Rows are points. Two turns around zero, p and q, are shown by what they do to some points. Where does a point land after both, in the order given? Backwards means that the second turn is done in reverse. Each puzzle has new turns, and all numbers are rounded.

Turn p:
[-48  32] => [-22 -53]
[ 48 -15] => [ 6 50]
[  0 -18] => [18  3]
Turn q:
[ 46 -12] => [ 14 -46]
[-1 35] => [29 19]
[-46 -23] => [-44  27]
Where do these land?
p, then q backwards: [ 33 -28] => [-21  38]
q, then p backwards: [-26  -2] => [24 11]
q, then p backwards: [ 38 -13] => [-40  -1]
q, then p: [-46  43] => [-63   1]

Turn p:
[  3 -28   7  -5] => [  5  14   6 -25]
[  2  22 -34 -31] => [-43 -26   8   7]
[-48  23 -21  26] => [ 29 -51   9  22]
[ 32 -11 -15 -38] => [-47  13   0 -22]
[14 -6 26 36] => [ 31  23 -26   4]
[-2 -1 36 12] => [24 27  2 12]
Turn q:
[ 42 -41 -17  30] => [-12 -25  13 -61]
[-41 -15  18  35] => [ 25 -45 -25  14]
[ -4  10 -34  -9] => [-11  25 -23  -9]
[  2  26  45 -36] => [ 4 16 39 47]
[ 12  22 -14   2] => [  9  25  -1 -11]
[ 17 -14  -9  -4] => [-16  -1   7 -17]
[-27  11  11 -18] => [-1  4 -9 35]
Where do these land?
q, then p backwards: [-24  10  17  17] => [-14  14   3  29]
p, then q backwards: [ 4 21 22 11] => [-20  22   7 -11]
q, then p backwards: [ 20 -30  31  34] => [-46 -16 -32  -1]
p, then q: [ 15 -12 -47 -15] => [-38 -11 -26  24]
p, then q: [-14   9 -23 -47] => [  1 -38  -5  39]

Turn p:
[-19   9   1  -6  10  20   7  -4] => [14 -3 10 10 20  5 -3 15]
[ 26  10  19   4  11 -13 -21 -25] => [ -6   3 -26 -10   5 -25 -29 -15]
[  9  17  -2   3 -14  23 -13 -13] => [ 20  -9  -5 -17   9  13 -17  -9]
[ 17 -20  -9 -11  12  12  11  22] => [-19 -23  -1   1 -15   8   6  24]
[-16  -9  10 -17  -5   2  21  18] => [ 5  0 15  0 -3 -7 25 24]
[-20   2  19  27  13  -6   1 -19] => [  3   1   9  21  24 -22  -3 -22]
[  4  12 -23   9  -2   3  22  -4] => [ 17  -6  -6  21 -14  16   0  -4]
[ -2 -21 -10  18 -22  -7  -2   8] => [-11  -4   8  -6 -10  11  22 -23]
[ 12  10 -10  -8   2 -13  -4  22] => [ -7  11   3  -4 -26   5 -10  10]
[-12  -9   7 -19  -7 -20 -22  -6] => [-13  29  -6 -18  11  -6   9   1]
Turn q:
[  9 -20   0  -1   6   1 -23 -14] => [ 18 -18   3  14  12   1 -13  10]
[ 10   2 -22   8  23  15   4  11] => [ 0  3 -6 14 16 15 28 -3]
[  8 -39   7 -17  -2  31 -10 -11] => [ 31   8  -3   8  15  26 -26  21]
[ -4   8   4  10  -9 -13   7  17] => [-11  -2  -9  -6 -21  -6   7  -4]
[ 1 10 25  0 13  0 -1  4] => [  8   0   2 -18  -1 -13  12  15]
[ -8  23  -5  43   4 -17  12  -5] => [-38 -18  18   1 -16  -5  25   2]
[-21  31  16 -22 -17  -3   2   1] => [-13  26  -1 -22  -4 -30 -13  -5]
[-17  -8 -17  13   0 -17  -3   1] => [-21 -21  -8   4   1   5  -5  -8]
[  4 -12  -5 -20   3  -1  11  -8] => [ 13   3   4  -8   9  12  -9 -15]
[ 20   5  -3 -14 -20   4   1   6] => [ 15  19   0  11 -14  -4  -5 -12]
Where do these land?
p, then q: [-22  -2 -16  -3  -6   3  -7  21] => [  0  24   1 -15  -3  -3   7  21]
p, then q backwards: [  5 -43  -4  13   8 -13  -6   8] => [-19  20 -23  28   4 -14   9   7]
q, then p: [ 14   6 -11 -11  -2   6  22   7] => [ 27  -7 -12   3   5  -2  -9  -1]
p, then q: [  0  37 -48  -2   2   7  -1  -5] => [ 3 26  3 46  2 -6 12 28]
p, then q: [ -8 -20  30   3  22 -11   3   1] => [-16 -30  -7 -26  -4  -4   3  -8]
q, then p backwards: [ -3 -15   6   6  -5   2 -16 -28] => [-2 14  5  3 22 22 -1 12]
p, then q backwards: [-16  -4  21 -15  -9 -11  -7  -5] => [ -4  25  11 -13  14  10   1   1]
p, then q: [ 17  12   6 -10   3  15  -1  14] => [ 17   1 -22   7  -6  -5 -11   0]
p, then q: [ 15   6  10  10  -4 -11   1   1] => [  0  -8   7   5  -6  -7 -16  -9]
p, then q: [ -2  23   5   9  -9  15  11 -13] => [26 -9 12 16 -3  1  8  1]

Turn p:
[-19 -37 -13  -5  12 -14  -4  -6 -10  16  42] => [ 23  13 -25  30 -26 -16 -20  12  14  22  -5]
[ 20  -4  12  12  -7 -12  43   8  -6   9   8] => [ 28 -34  18  11   0  16   9  -7   4  16  -3]
[  4  28   2  16  -8 -21  -9  -6 -11  10  -3] => [  0  11  22  11  24  12  -1  17 -13   1  -5]
[-23  34  -5  14  30  23 -23  27  11  10   9] => [  3  24 -27 -22  38  16 -31  -1  10 -14   9]
[-38   6 -10   6   8  14  -5 -19   5  18  -4] => [-13  29   1  -8  12 -12 -22 -12  15  21  -3]
[-17 -20  12 -22  -7  10 -21  22  27 -16   5] => [-17  -4 -30   2 -11 -17  -2  -6   6 -17  38]
[  6  21   0  26  12 -22   4 -11  22 -15   0] => [ 21   1  14   2  32 -17   1  -8 -20 -12  -5]
[ 14  10   1   0 -37 -13  14  13  -6  21 -20] => [-20 -17  23  23   6  31  14  -6  -3   7   2]
[ 29  26   7 -13   2 -14  14  27   8 -11 -41] => [-10 -24  -2 -12  25  26  40 -11 -27 -11   3]
[ 21 -27   0   9  -2   4 -31  -7  11  -7 -10] => [-14  -3  -4  10  -7 -23  12  10  13 -33 -14]
[ -4  -7  11 -32  -7  37  -1 -12  -9 -20  11] => [ -6   6   1 -32 -42  -3  -1   1   8  -4  20]
[ 43 -11  17 -20   4  -9  15 -12 -14   6 -10] => [ 13 -13  11  -2 -18  10  48  12   4   4 -12]
[-25 -26   9  -3  18  28 -20 -22 -43 -13  -3] => [-17   7  -9 -36 -27 -24 -18  36  16  17 -15]
[-12   8 -44  13 -18 -10  23  -3  15  -6  14] => [  8   4  10  22  -4   2 -29 -39 -25   4 -11]
Turn q:
[ -7  14   7  -7  20  -1 -15  12   9 -10  17] => [11  8  9  1  3 10  0 34  4  2  4]
[ 18 -28 -15 -12 -31 -11 -28  27   2   1 -18] => [ 33  15 -17  36  -1  15   1 -35  -4   6  -8]
[ 40  -6  19   6  -3  -6  32 -11 -20 -14  18] => [-19  16   6 -28  17  -9  -7 -12 -41  19 -10]
[  2 -31   6 -18 -26  19 -33 -15 -25 -14  26] => [ -7  45   4   3  28  21  28 -25  18  -1  -7]
[ -1   1 -13  -3  11 -24  -7  -9  13  19 -24] => [ 20 -14  -8  10 -12 -30  -7  -1  15   5  -2]
[-13   2 -33 -14  23   6  -5   8 -12   1  -9] => [ 16 -11 -15   4   7  -6  16   7   9  -5  35]
[  4  18 -11   6  -7 -19   4 -13  25  10   8] => [  8 -12  31   1 -16 -15 -10  -2   5  11  -2]
[ -6  -7  -3  -6 -10  -5   3  20  22  45 -10] => [ 10 -16 -12  13 -15   8 -38 -15  23   9   4]
[-24  -9 -10  15  39  39  -4   8  16  17 -19] => [-29 -16 -30  25 -13  -1   0  29  22  -7  28]
[-27  33   2  34  12 -28   8   1  -1   5  11] => [  5 -11  28 -13 -15 -18 -21  24  -4 -37   5]
[ 16  27   5  -7  12   2   2   1 -26   6 -20] => [ 12   3 -23 -31 -19  -8   8   5 -11   2   6]
[-16 -26  10  -9 -31  -3  31 -19  19 -16   1] => [-21 -29  16   5  28   8   1 -24   3   3 -33]
[  5  10  21   4  12  -6 -31  18 -21 -25   3] => [ 18  34  -8  -3   0   9  12  27 -16 -17 -10]
[  9   1  15  12 -20  36  42 -27  -1 -25  16] => [-55 -11  19 -22   8  14  18 -12 -23  10 -11]
Where do these land?
p, then q backwards: [ -4  -4  27  31  14 -10 -21   1 -16  -1 -11] => [-21  -4  15  -9  37 -13  10 -10  10 -12   8]
q, then p: [ 21  -2   0  12  -6  28  -6  -7 -20 -22  24] => [ 11  10  14 -27   4  19 -18   1  -4  29  15]
q, then p backwards: [ -7  16  12   5  27 -27  -3  16   6  -5   9] => [  2   6  12  21   8  -9 -16  -6 -22 -16  24]
q, then p: [ 43   0   0  16 -30  32   7  -4  15  -2  15] => [-18  19  36  -8   2  10 -20  10  26  33  10]
p, then q: [-42 -10   7 -11 -18 -10  29 -31  16   2 -23] => [ -2   2  16 -27   4 -27 -38  -7  39 -11 -13]
q, then p: [ 11  16   1   7   6 -23  -6 -30  -3   7  14] => [  2   3   6  13  13   4  28  12 -14   8  25]
p, then q: [-12 -19  18   2 -12  -3  41  21 -12  24  -9] => [-31   5  -8  23   3  -5 -30 -16  30  12   7]
q, then p: [ -6  -9 -13 -25  10  36   5 -16  14   6  16] => [ 18  10 -14   7   8  -5 -13 -26  32  15  14]
p, then q: [ 22 -41 -19 -14   0 -33 -17   3   2 -20 -23] => [  2 -29  -4   8  13 -18  -2 -33 -29 -42   3]
p, then q: [-13  -9 -23  30  24 -10 -23  32 -17   1  16] => [ 24  13 -19  39 -18  -9  20   6  -7 -11  28]
p, then q: [  2  48  -7 -38  -7 -13  10  22  17   9  15] => [-36  18  16 -38  -5   9  19   3  -4   8  36]
p, then q: [-15  17 -11  -3   2  21   9   4  -5  -1 -40] => [ -1 -17 -16 -15  14  -2  14   7  40  -2   3]
p, then q backwards: [  1  -3  10 -12  -9  13 -25 -12   3   0  -3] => [ -8   7   2  18  11  14 -13 -14  -9   5   8]
